Each row is a point. The window is the flat piece filled in between its corners: a triangle in 3 columns, a solid with four corners in 4, and so on. A path goes straight from each point to the next, and from the last back to the first. List the points from which the path goes on through the window.
In the rows, zero is written as 128.

Window (4 x 4)
[[ 80 118 119 140]
 [129 126  33 128]
 [115 169  85  55]
 [117 135 198 131]]
Path:
(1): [ 71 166 122 160]
(2): [ 98  98 150  77]
(3): [ 91 141  72  42]
(4): [144 193 113  98]
(5): [118 178 107  82]
(6): [101  94 104  54]
(7): [135 135  66  82]
(8): [ 93 182  72 156]
(9): [107 202 112  82]
(10): [103 136 108  66]
(11): [ 94 125  86  23]
(12): [122 172 103  89]
Through the window after points: 3, 5, 11

Window (6 x 6)
[[153 101 147 108 136 106]
 [122 152 124 215 176 133]
 [119 151 149  99 144 144]
 [ 52 101 173 185 143 184]
 [136 130 113 150 163   7]
 [128 142 128 116  97 151]]
Path:
(1): [ 76 130 169 164 109 137]
(2): [110  90 129 139 192 209]
(3): [117 117 122 153 163 153]
(4): [119  97 182 121 117 109]
(5): [169 120 197 152 107  96]
(6): [133 100 118  97 154 117]
(7): [108 129  98 182 171 127]
(8): [147 165 173 192 145 137]
Through the window after points: 1, 3, 5, 7

Window (8 x 8)
[[190 114 173 106 147 138 151  58]
 [  7 109  46 155  93 127 151 131]
 [111 116 189  92 132  99 122  98]
 [142 116 176 163 164 134  63 105]
 [118  68 153 129  86 114 120 107]
 [156 159  94 123 108  93 138 180]
 [205 119 179  78 175 184  69 109]
 [139  91  73  93 166 115 104  82]]
Path:
(1): [157  58 166 113 158 146 100 135]
(2): [140 142 169 105 131 117 121  74]
(3): [163 140 153 114  77 132  65  96]
(4): [110  96 138 125 144 134 144 127]
(5): [ 83  72 130 149 147 144 170 112]
(6): [ 98 135  91 120 103 122 125 100]
(7): [ 91 110  97 114 103 119 111  73]
(8): [107  72 141 140 184 153 140 159]
(9): [117  84 154 139 149 125 102 155]
(10): [167 147 146 116 121 155  85  25]
(11): [151 139 165 158 102 132  75  96]
(12): [144 101 162 125 179 130 110  98]
Through the window after points: 1, 5, 9, 11

Window (8 x 8)
[[172  85 177 125 147 184 141  84]
 [157 169  39  93  81  75  99 131]
 [ 84 106 201 131 145 179 101  68]
 [178 234  74 120 111  10 127 128]
 [136 111 192 139  55 195 146  59]
 [181 156 110 146  70  55  78 157]
 [ 59 108 170 128 177 131 204 166]
 [ 70 100 112 190 183  90 190 118]]
Path:
(1): [123 123 148  81  97 111 176  53]
(2): [111 148 138 160 140 148 117 141]
(3): [109 162 127 150 114 111 137 147]
(4): [141 130 121 126 118  67 115 115]
(5): [122  74 132 128 112  74 110  73]
(6): [134 186 121 170 180 145 202 152]
(7): [181 181  62 124  84 197  68 146]
(8): [110  92 216 124 144  92 162  81]
Through the window after points: 5

Window (9 x 9)
[[141 129 105 187 121 160 167 240 190]
 [152 184 132 195 126 113  87  73 116]
 [105 128 100 196 137 113 189 115 118]
 [155 155 113  81 143 125  74 127 101]
 [ 94 169 146 164  97  70 144 107 115]
 [ 89 112 165 104 178 186  68 179 143]
 [249  66  80  99  91 104 103 159 195]
 [136 133 147 104 103 154 149 128 130]
 [174 146 155 139 146  79 145  92  97]]
Path:
(1): [178 165 159 180 116  78 127 109  66]
(2): [141  89 125 160 118 138 140 138 113]
(3): [137 166 130 140 129 110 162 132 167]
(4): [148 118 110 122 155  92 127 148 179]
(5): [174 135 121 193  28 155 148 180 120]
(6): [141 107 139 155 130 115 171 161  65]
(7): [145 139  85 150 110 116 128  96 209]
(8): [119 145  79 122 105 106 133 151 198]
(9): [203 109 152 147 120 115 113 142  96]
(10): [168 103 135 159  78  90 136 177  92]
(11): [151 168 118 153 137 126 131  86 153]
(12): [149 123 135 103 162 103 153  99 148]
Through the window after points: 4, 6, 8, 12
